Each point is reached from the start by the listed moves, each made 0, 1 or 2 times, or once backwards (-1), plus a little noise. Is the number of moves made odd or even? Then give how often each move was made.

Moves:
(1): [ 51 -11  -4  -7]
(2): [  5  40  13 -23]
Start: [10 -9 28 11]
Points:
[-47 -37  21  40] -> even (-1, -1)
[ 58 -61  12  25] -> even (1, -1)
[ 65  19  38 -19] -> even (1, 1)

Moves:
(1): [44  2 16  1  9 -5  0 -6]
(2): [ -7  27   8  -3   1   0   7 -15]
(3): [ -5 -10  35   5   6   3   2   3]
(4): [ 5  3  0 42  1  1  2 -5]
(5): [-1  2 -6  1 27 -2 10 10]
(6): [ 5  7 -2  2  5 31 -5  6]
(7): [ -1 -12  -2  -7 -11   9  34   2]
(8): [  1  12   4   1 -10  -7  10  29]
Start: [ 12  -7 -13   9  -3   5  31   7]
Points:
[ 21  82 -50  92  79  62  14 -38] -> odd (0, 2, -1, 2, 2, 2, -1, -1)
[-47  48  55 105  42   3  28 -15] -> odd (-1, 2, 2, 2, 1, 0, -1, 0)
[-25  57 -27  18  26  55  17  45] -> odd (-1, 1, 0, 0, 1, 2, -1, 1)
[-26 -10 -62 -10 -50  20 109  40] -> odd (-1, 0, -1, 0, 0, 0, 2, 1)
[85 73 61 20 83  8 36 21] -> even (2, 2, 1, 0, 2, 1, -1, 1)

Moves:
(1): [34 13 -3  7  5  6 -1  4 -4 -6 -9  2]
(2): [-14  37   5  -6   0 -15 -11  -9   7   0   9  14]
(3): [  1   2  24   5   4  -9   5   4 -22  -3   9  -5]
(4): [-18  -1   6  33   9  22  -1  -4  -8   5 -18   9]
(5): [ 1 -7 -7 -5 43 -1 -1  4  1 -8 14 -7]
(6): [  3   9  11 -14   0  25  -4   5  -7   9   7   0]
(7): [ 7 11 -2  1 -7  4 36 -9  0 -4  9 -7]
(8): [-3  8 -9  0 -2 -1  7 34  7  1 -4  1]
(9): [ 8  5 28  6  8  4  0  2 28 -9  5 -7]
(10): [ 1 -6  1  8  6  0  8 -4  7 50 -2 -7]
(11): [ 6 -4 -5 17  1  2 -6  5  0 -1 39 13]
(12): [  9 -12   6  -7  18  -6  15  -4  14  -4   4  40]
Start: [ -3   2   0  -4  -6   0  17   7 -11  -1 -13   5]
Points:
[-14 -33  28  17  29 -52 -41  -6  -6 -27 105 -39] -> odd (-1, 0, 1, -1, 1, -1, -1, -1, 1, 0, 2, -1)
[ 14 -21  25 115  81  31  18 -33  12  77  -5  10] -> even (1, 0, 0, 2, 1, -1, 0, -1, 1, 2, 1, 0)
[ 88  28   1  -2  82 -65  52  41  26   4  51  88] -> even (2, 1, 1, -1, 1, -1, 0, 1, 0, 1, 1, 2)
[  3  19  62 -30 -25  26 -23   3 -32 -41 121 -28] -> odd (-1, 0, 1, -1, 0, 2, 0, -1, 1, -1, 2, -1)
